Each row of a before or after table is a point. One or more steps were done to the points. Then noise was added and the rows were shuffled. The steps act on how far a point lies along the listed directions, d1 being the first. Name the steps. A step turns or swaps two directions, mirrors them in a line or flattens them onto one, adds a multiple of one to another, or multiplies one. Angles are multiples of 10 degrees, from the lower direction toward the higher: turns from -170 to 170, lines from 10 to 170 but not 90. Use the fewest steps. Two steps may share a direction if one is a turn and the other turns, adds or multiplies; they go together, in the order done. Otherwise the lowest direction goes first.

Directions:
(1): [-47  -9 -44]
(2): [-45   5  47]
Before:
[[-49 -16 -18]
 [ 11  13  24]
 [ 60  12 -27]
 [ 12  -8  -5]
 [-43  -3 -20]
 [-15  14  17]
 [ 22 -20 -48]
 [-42  11 -17]
 [ 22  -8 -19]
 [ 19   9  11]
 [-15 -11 -32]
 [ 16   0  23]
 [ 12  -5  -5]
 [  6   7  34]]
After:
[[-46  12   6]
 [-47  -1   7]
 [ 38   8 -52]
 [ 10 -10  -9]
 [ 22   5  28]
 [  7  -6 -12]
 [ -2  14  19]
 [ -7 -23 -53]
 [ 11  -8 -28]
 [ 24  -1  10]
 [-30  -9 -18]
 [-52 -11  10]
 [ 23   5  -2]
 [ 23  13  15]]
Steps: turn d1 and d2 by 30 degrees

Directions:
(1): [ -8   8   0  22  12 -22  48  37]
(2): [-42  19  18 -11 -44   4  -8  19]
(3): [-10   2 -56  13 -18  30  16  -6]
(4): [-40   1  16  -9  33  24  21 -28]
(5): [ 13  19 -15 -60   9   3  13  16]
Before, 13 rows:
[[-16  25 -10 -14  -4  -8  26  56]
 [  9  -5  -4  23  13 -18  13  11]
 [  1  -8  -3   2  -4  -8   9   3]
 [  9   6 -15 -22  -6  -1   1  13]
 [-19  20   2 -24 -41  -5   8  32]
 [  7   1  12  -9   1  -5  -9  12]
 [ 22   0  -2  -3  15  -5  -1   3]
 [ 48 -21  -6 -25  56  -5  11 -10]
 [-21  14 -15   2  18  12  18  -3]
 [  3  -8   5  17  32  -4   0 -18]
 [-13  26  18 -38  20  13  18  14]
 [-18  15  24 -17  18 -14  34  11]
 [-14   3   2  20  12  -1  15   5]]
After, 13 rows:
[[ -8 -10  29  38  14  13 -19 -24]
 [ -1 -12  26  13  -8  -3 -30 -31]
 [ -1  -2  16  -6  14   0  -2   2]
 [ -8  12   8   8 -23 -17 -13  21]
 [-10   9   3 -24 -20   1 -20   3]
 [ -3  -6  -1 -11  -8  -1   0  -4]
 [-18  11  16  -5  -2   2   3   7]
 [-19  -4   0  -2  15  13   9 -14]
 [-14  -8  -2 -10  21  36 -37 -41]
 [ 16 -18  -7 -10  34  19  -3 -44]
 [ -8   2 -14  26 -13   7 -20 -12]
 [  7   3  -6   1 -18   2 -27  -2]
 [-60   4  46   7 -23  -4  10  25]]
Steps: turn d1 and d2 by 160 degrees; turn d4 and d5 by -120 degrees

Directions:
(1): [ 20  27  27 -40 -17  11  25 -18  16 -32   3 -41  28  31]
(2): [ 47  29  -1  28  -6 -10 -28 -43  27  43  -4  -4  14 -10]
(3): [  5 -21 -17  13   8 -21  27 -13 -60  32   3 -41  23  18]
(4): [ 45   5   2  12   0 -24 -16  -9 -37 -45  27  36 -15  28]
(5): [ 18  10  51  -7   8  -8   5  -3 -33  -4 -52 -10 -31 -38]
Before, 10 rows:
[[-11 -12  10 -24   7   4  19   9 -20 -34  28 -10  22  43]
 [ 17  -9   0  28  17 -11 -14   0 -40  30 -22  11 -19 -31]
 [-22   7 -24  -2 -16  15  -9   6  57  -6  23  17  21  34]
 [  3  -7  10  10  11 -12 -11   4 -27  36 -45   0 -15 -54]
 [-19 -12  11 -16  18  -6   8  10 -26  13 -34  10 -19 -37]
 [-16 -13  -1  27   8 -11 -16  10 -30  20 -19  10 -22 -46]
 [ -3  -8 -15 -24   6  12  27   2 -12  -6  18 -33  26  15]
 [-13  12  11 -17 -20  15   0 -14  60  -8  12  -7  31  12]
 [ 22  14  21 -17   1   5  14 -13 -21 -22  20 -23   4  44]
 [ -9 -21   3  19   8 -27  -5  -6 -47  44 -19 -25  -2 -42]]
After:
[[ 34  26  24 -28  -9   8  16 -23  -7 -30  25 -33  21  57]
 [-16 -21 -11  45  17 -21 -31  16 -38  29 -19  32 -35 -54]
 [-35   2 -18 -12 -14  19   3   8  58  -1  14   1  24  29]
 [ -4  -5  10  -5  20 -13  -8   1 -25  17 -34  27 -28 -46]
 [ -4 -26   2  34  12 -37 -17  -6 -54  48 -19  -7 -18 -50]
 [ 11 -21 -16  42  24 -16 -21  10 -53  31 -14  33 -31 -33]
 [ 10  14  18 -26  -3   9   4 -15  15 -22  29 -17  34  46]
 [ 14   8  -3 -24   2  14  17 -15   8   1  13 -41  34  10]
 [  5 -21   4  22  22 -22 -18  12 -49  33 -44  18 -26 -60]
 [-20  10  21 -36 -22  24  20  -7  56 -20   4 -26  36  15]]
Steps: multiply d1 by 1.6; flatten d2 and d3 onto the line at 70 degrees; turn d4 and d5 by -20 degrees
